Rows are points. The points of each table are mixes of a few directions, plus a little noise. How many directions does each table use, and how many do they share? Where both have some left over, give the other angles between the two spaces (their principal angles), to ten degrees, smallest first.

First (7 x 3):
[[ 10   7  37]
 [ 19 -42  44]
 [ -5   9 -14]
 [-28   3 -95]
 [ -7  26 -13]
 [ 10   6  39]
 [  1  -9   0]]
Second (6 x 3):
[[-19  -3  14]
 [-27  -4  20]
 [-47  -7  35]
 [ 11   2  -7]
 [  0   0   0]
 [ 80  12 -59]]
Directions: first 2, second 1, shared 0; angles 70

First (7 x 6):
[[-31  34 -28  16   3  17]
 [-36   7 -23 -18  -5  15]
 [ 40   2  22  30   8 -16]
 [ 44 -39  37 -12  -1 -23]
 [-31  42 -30  24   4  17]
 [ 55 -20  37  17   6 -25]
 [-39 -26 -14 -56 -13  13]]
Second (9 x 6):
[[ -3  -3  -3   7 -13  -8]
 [-23 -28 -25  46 -95 -55]
 [  9  11  10 -18  37  22]
 [  6   7   7 -12  25  15]
 [-13 -15 -13  26 -52 -31]
 [ 14  18  15 -29  59  35]
 [ 12  15  12 -24  48  28]
 [ -9 -11 -10  19 -38 -22]
 [  7   9   7 -14  29  17]]
Directions: first 2, second 1, shared 0; angles 90

First (9 x 9):
[[  4 -12   2   9  -3   1   7 -11 -28]
 [-16 -29  12 -21 -28 -15 -31  -4 -20]
 [ -8   3 -10  13  -3 -10  25 -13   1]
 [-39   0  -4 -19 -36 -39 -13 -12 -14]
 [ 35  18  -1   9  37  35   9  22  30]
 [ -8   1   4  12   4   3   1 -10  -3]
 [ 60  51 -22 -25  34  22  16  48  15]
 [ 12 -51   6 -13 -13   5 -10  12  34]
 [-40  18  13  36   8   0  -5 -33 -14]]
Second (8 x 9):
[[  3 -11  13 -27  11   7  19  -1   3]
 [ 33   7 -19  -8   6   2  27  17   2]
 [  6  -1 -15  60  -3   5  -6  -9  -6]
 [ -9   4  14 -62   0  -8   1  10   6]
 [ -3   1  14 -64   4  -4  10  11   6]
 [-28  23  -4  -6 -24 -24 -49   8  -2]
 [-16 -18   2  95   0  14 -18 -34  -9]
 [ 13  -6  -4  13   7   8  16  -2   0]]
Directions: first 5, second 3, shared 2; angles 70

First (10 x 12):
[[  9  26 -38  -4  45  17  -2  -3   3  16  10  21]
 [-19  -2  -8  15 -45  -7  -9  15 -36 -32 -13 -61]
 [ -6  37 -42 -19  19  40   4 -18  18  22 -41  -9]
 [-38  30  12 -11  18  10  21 -35  54  36  11   9]
 [ 30 -30  12  18   8 -38 -17  27 -31 -16  43  28]
 [ 23 -47  48   6 -63 -10  18  20  -2 -29 -13  42]
 [-11  15 -19  -1 -12  27   8  -1  -6 -12 -23 -22]
 [ 44 -26  -4  -6  82  21 -15   9 -36 -22  28  -1]
 [ -8   5  -7  -4 -23 -41 -33  -5   1  31 -26 -38]
 [-23  -8  46   6 -29 -18  24 -10  35   7  24  32]]
Second (10 x 12):
[[-45  62 -49  12 -30  10  18  -6  18  14  -5   2]
 [  5  -2 -17  16  -5 -52 -38  16 -30   8  18 -22]
 [ 83 -49  12 -14  14  34  14  26 -10 -25 -22  95]
 [ 15 -18   1   3   6   0 -11  15 -32 -25   2 -21]
 [-30  44 -49  17 -24   5   5   9 -11  -2  -1 -14]
 [-43  17  20  -8   2  30  25 -29  30   2  -3 -34]
 [ -8  13 -16   8  -8  -2  -3   4  -9  -3   3 -10]
 [-18   6  39 -25  10  35  42 -40  70  27 -16  37]
 [  8 -29  35  -7  18 -14 -11  -7  -3  -1   9 -20]
 [ 33 -40  23   2  17 -50 -40  14 -27   4  17 -11]]
Directions: first 6, second 4, shared 4

First (9 x 20):
[[  7  21   0   1 -12   0 -11  15 -19 -13   9  -1  -2 -23  -6  -9   9  15
   17  12]
 [ -5  17  12  16  14  10  12  10 -31 -10  -5  -6   5 -19 -16  12 -17  -8
  -10 -17]
 [ 14  20  18   9  -1  -3  14  12 -41   2  -6 -20 -11 -21  -3   8  13  23
   -8  19]
 [ 36  -4 -38 -13  45 -12 -38  39   8   7 -38  24 -60  39  18 -19   9  -2
   17  33]
 [-15   1  -5   5  -9   9  -3   8   1 -18  17   9  11  -8 -11  -4 -15  -7
   17 -13]
 [-20 -11  18   5  -7   6  27 -30   8   9   5 -10  30  -1  -6  18 -11 -12
  -27 -26]
 [ -6 -85 -28 -16  19  -8  17 -15  65  32 -16  19 -34  95  33   6  -5 -24
   -9  10]
 [  2  41   3  -7  -9   1 -31 -17   5  -7   4   0  37 -40 -11 -14   6  -3
   -2 -19]
 [-12  -2  18   0 -41   0  15 -21   2  -2  29 -14  24 -20  -1   0  14  18
    3   3]]
Second (10 x 20):
[[ 18   7   8 -17 -11 -19  42 -19 -18  12 -12 -19 -12  14  23  16  19  53
   10  43]
 [ -1  -7 -11 -13   0  14  -1 -11  -5  15  -2  -7  20 -10 -14  15   6  -8
   -9  -8]
 [ -2 -36  52  58 -14   1 -54  39   5  16  27 -19 -29 -32  -9 -38  40 -59
  -77 -23]
 [ -1   3  -8  -6  -4  -9  12   0   8 -14   2  10  -9  19  13  -4 -10  19
   30  14]
 [ -7   7 -18 -10   3  -3   6   0  12 -19   0  19   1  17   5  -2 -23  10
   35   2]
 [  6  26  -7 -13  11  -9  23 -13  -8  -9 -17   3   3  10  10  11 -15  27
   21  12]
 [ -1  15 -11  -9  11   5   4  -9  -4  -3 -10   5  14  -2  -6   9 -13   0
    7  -7]
 [-11 -58  16  25 -21  26 -50  22   8  31  32 -18   4 -33 -31 -15  42 -63
  -63 -30]
 [  7  37   5  -1  20 -10  13  -8 -12 -10 -22   2   2   0   7   6 -18  14
    6   0]
 [ -9   7 -26 -14   6   3   5  -2  13 -20   1  23   8  17   1   0 -28   7
   41  -2]]
Directions: first 5, second 4, shared 2; angles 60, 90

First (10 x 32):
[[-18   1  43  14  14  22   2 -34  25 -18  -8 -17   8 -19   2  -5  -3 -45
   33 -16 -49  18   8  64 -22  -7  24  15  -2 -16  31 -13]
 [ 10  31  19  -2  21  -3  16   2   6  26 -23 -15  27  -2 -24  -2   0  -7
   33  16  -4  12   7  -9   0  -3 -15  -3 -11  -1   5 -27]
 [ 16  -5 -21  63  35  12  47 -11  38 -40  60  52  16 -22 -51  44 -12   3
  -28 -60 -73  -7  23  67 -13 -45  75  33  -4 -46  22  26]
 [ -9  -3  11 -14   1  -3  -7 -26   2 -14  -1 -24 -19  21  42   2  -6  11
   10  16   4   6  -1 -10  -2  21  -1   6  17  -9  25 -19]
 [  2   3 -32 -55 -64 -34  14  52  -7   1 -23  30 -54  10 -15 -18  19  57
  -10  45  31 -20  25 -47   1   3 -13 -11   2  23 -91  11]
 [ 45  19 -19  -4  45 -27   7  -7 -23  24   8  -8  25  32  -1  31  -2  40
  -19  18  31   2   3 -57  38  10 -31   6   7 -11  22 -10]
 [-41  -4  22  19  -9  28 -12 -17  15  -2   4 -34   3   1  44 -18 -23 -29
   29  -6   2  10 -27   4 -22  17  10 -10   2   5  46 -29]
 [ -3  -8 -35 -51 -69 -27  -1  56 -15   2 -20  31 -54   5 -11 -25  20  48
  -18  38  38 -22  15 -46   3   4 -17 -18  -1  33 -95  24]
 [ -6 -61  11 -22 -10   6 -83 -22 -48 -10 -10  -7 -14 -14  39 -19  26 -51
  -42 -27  19  -5 -25  39  17  12 -32  -4  11  24 -10  58]
 [  1  25   0  53  38  24  13   7   8  34  15  -8  63 -12 -27   6 -20 -27
   16 -26   1   7 -26  -7  -2 -12   1 -13 -21  -1  44 -21]]
Second (11 x 32):
[[ -6 -25  17  -1  -5  10 -32 -17 -26   6 -16  -1  -3 -11   4 -23   4 -29
   -2 -13  16   0 -21  32   5  16 -17  -1   3  12  -7   6]
 [  4  35  19  28  30 -27   1  17   4  -1  -3 -50 -25  11 -55 -15  64  46
   -7  52 -16 -15  24 -25 -29 -35  15   9   9 -35  35   3]
 [  1  -4 -25  19  20  -9  -4   2  23 -17 -42 -51 -13  11  11 -25  23  24
  -18  44 -17  37   2  -3   0  21 -15 -16  49  -7  -4 -51]
 [ 15  28 -63  -5   8 -22  28   6  17 -34  48  43  25  55 -48  18 -59  61
   -2 -29   4 -10 -10 -18  27 -31 -17   2  34 -20 -26  28]
 [ 21  14  10   8  -2   5  38  38  31   8  17 -29 -49 -11  -7  68  -4  20
    5  11 -46  -8  45 -73 -30 -61  27  24 -33  -7  36 -16]
 [  0 -28 -36  11   6   6 -19  10  14  -7 -26 -24   3 -13  38  -6  11 -16
  -34   8 -13  33  -7   2  13  16 -17 -22  24  17 -16 -17]
 [  4  -4 -20   5  -8  12   4  66  21  27  39   2   8 -48  34  74  25 -32
  -41 -11 -35 -10  35 -58 -11 -53  40 -10 -62  20  20  50]
 [-14 -41  60  -7 -19  19 -58 -45 -65  19 -23  14  -4 -22  -9 -48   9 -63
   13 -35  42 -21 -42  72  -1  30 -24   7 -16  22  -8  27]
 [  6 -25 -36 -21 -21  19   7 -16   4 -17  10  44  13   9  28  15 -81 -16
    8 -52   9  14 -26  14  35  15 -29  -3  13  23 -38  -8]
 [-16  18  68 -28 -23   8  24 -34 -19  25   3  34   3  -5   8  -4 -14 -20
   61  -2  25 -23   5  24 -14  30  30  22 -45  -4  16 -14]
 [-22  32   3  -6  14 -23   8 -26  -4  -2  -8  16  41  22  -5 -52  24  23
   15  32  30   2  -9  37   6  52  10 -13  23 -21  -8 -11]]
Directions: first 6, second 6, shared 1; angles 30, 70, 70, 80, 90
